Rows are points. Any point is a mix of the corners, with weights that add up to 1. It lies inside the corners' shape when no weight is negative. Say inside or outside, and name the corners with a negative weight.

Corners:
(1): [ 9 21]
(2): [-38 -67]
(3): [35  9]
Points:
[29  8] => inside
[-21 -47] => inside
[ -1 -40] => outside (1)
[-32 -60] => inside

Corners:
(1): [ -6 -34   7  65  33  81]
(2): [ 50 -15 -12  95 -18 -72]
(3): [-69  32  16 -32  29  26]
(4): [ 13 -26  24  38 -45 -48]
(5): [-16  58  16 -35  -6  28]
(6): [ -7  31   5 -66  18  -3]
(7): [  2  13  50  19  24 -14]
Points:
[ 15  26  21   4  -9 -30] => outside (1, 3)
[ 13 -16  13  50  12 -16] => outside (5)
[-14  12  22  13  -1   4] => outside (6)
[-26  22  20  -4  16  21] => inside
[  6  42   4  -4   8 -32] => outside (1, 4)
[-34  39  29 -10  -7  38] => outside (2, 6)
[-27  18  18  -1  17   4] => inside

Corners:
(1): [ 13   6  -3   6 -35 -19  18   7 -11   1 -15]
(2): [ 10  30  13   2  11  14   2  22  -3 -22   7]
(3): [ -9 -23 -24 -10   8  -8  -1  23  14  -3  -7]
(4): [ -9  18  -6   5 -16 -34  12 -32   9  -1 -16]
(5): [-18  17  40  -5 -13  12  12 -36   9 -15 -16]
(6): [-13  13  -2 -14 -31  -7 -31  -3  32 -10   1]
(7): [ 11   5  -7 -12   7   5  13  15  33  -3  15]
(8): [ -8  22  41 -25   1  -2   9   8 -16   1   1]
(9): [-15  -6 -31  20  14  24 -60  27   2  46  -1]
(10): [  4  -7 -14   7   0  -1  -1 -95   8  -8   8]
(11): [-19  35 -18 -11  -4  22   1  17  -7  -4  -3]
(12): [-16   1 -18  11 -29 -18  12  -3  17 -10  12]
Points:
[  1  20  33 -16 -31 -22   6 -27  19 -18   3] => outside (3, 9, 11)
[-8  1 -4 -5 -5 -4  1  1 11 -5 -4] => inside
[-6 13  8 -6 -1  1 -1  2  1  1  0] => inside
[ -3  13   9  -9  -9  -4  12 -15   9 -17   0] => outside (9)

Corners:
(1): [ 95 -12 -89 -35 -70 -50  35   3  42  10  23 -35  13  29]
(2): [ 30  20 -20 -25 -62 -38   8 -78  -4   1 -11 -48 -30  13]
(3): [ 66 -41 -35 -60 -10 -29  25  49  28  13  41 -44  -2  86]
(4): [ 46 -45 -41 -47   6  10  32  31  17  20  -2   3 -56  95]
(5): [ 38 -71 -20 -63   6 -11  17  31 -29 -11  -6  10 -34  28]
(6): [ 32  42  20  -3  -6  40   0  -1  15 -11  10  11   0 -22]
(7): [ 26 -56   0 -53 -13 -14  43 -16  43  36  38 -18 -10  23]
(8): [-56  19  24  41 -16  42 -32  68   8 -26 -18  32   0   6]
(9): [ -7  19  15  33  -9 -22  12  -7  14 -41 -16 -32 -25 -24]
(10): [-22  35  33  16  41   7 -33  19 -13  12 -27  24  23   5]
(11): [-10  55  11 -33 -33   2  22 -33   0  14 -45 -11   6 -10]
(12): [-36   7   1  37  20  21  14   9 -15 -56  18  67  16  11]
(13): [ 19  26 -14 -10  -6  -9 -23 -43  56 -41 -29 -30   9   4]
(14): [ 11  -2  -8  13 -43  10  28 -56  13  -5 -52 -42   6  27]
(15): [-34   9  11 -19   1  48 -11 -18  31  17 -32 -55   4 -38]
Points:
[ 10  10   0   0 -13  14  10  -8  11 -13  -7  -2   1  10] => inside
[ 11  15  -3  -5 -24 -13   5 -18   7 -11  -8 -12  -4   7] => outside (4, 15)
[ 16 -15 -10 -26  -2  -1   9  12   8  -7   0  -1 -13  20] => outside (14)
[ 21  -3 -13  -9 -19  -6  12   5  -9 -11 -10   1 -15  26] => outside (7, 13, 15)
[ 23  -3 -13 -21 -20 -12  14  -8  15   2  -1 -19 -10  20] => inside
[  9   2  -4 -15 -17  13   2  -4  18   7 -21  -9  -7  20] => outside (3, 9, 12)
[  1  -6   4  -4  -7   6  14  -5   5 -12  -6   3  -8  24] => outside (1, 15)
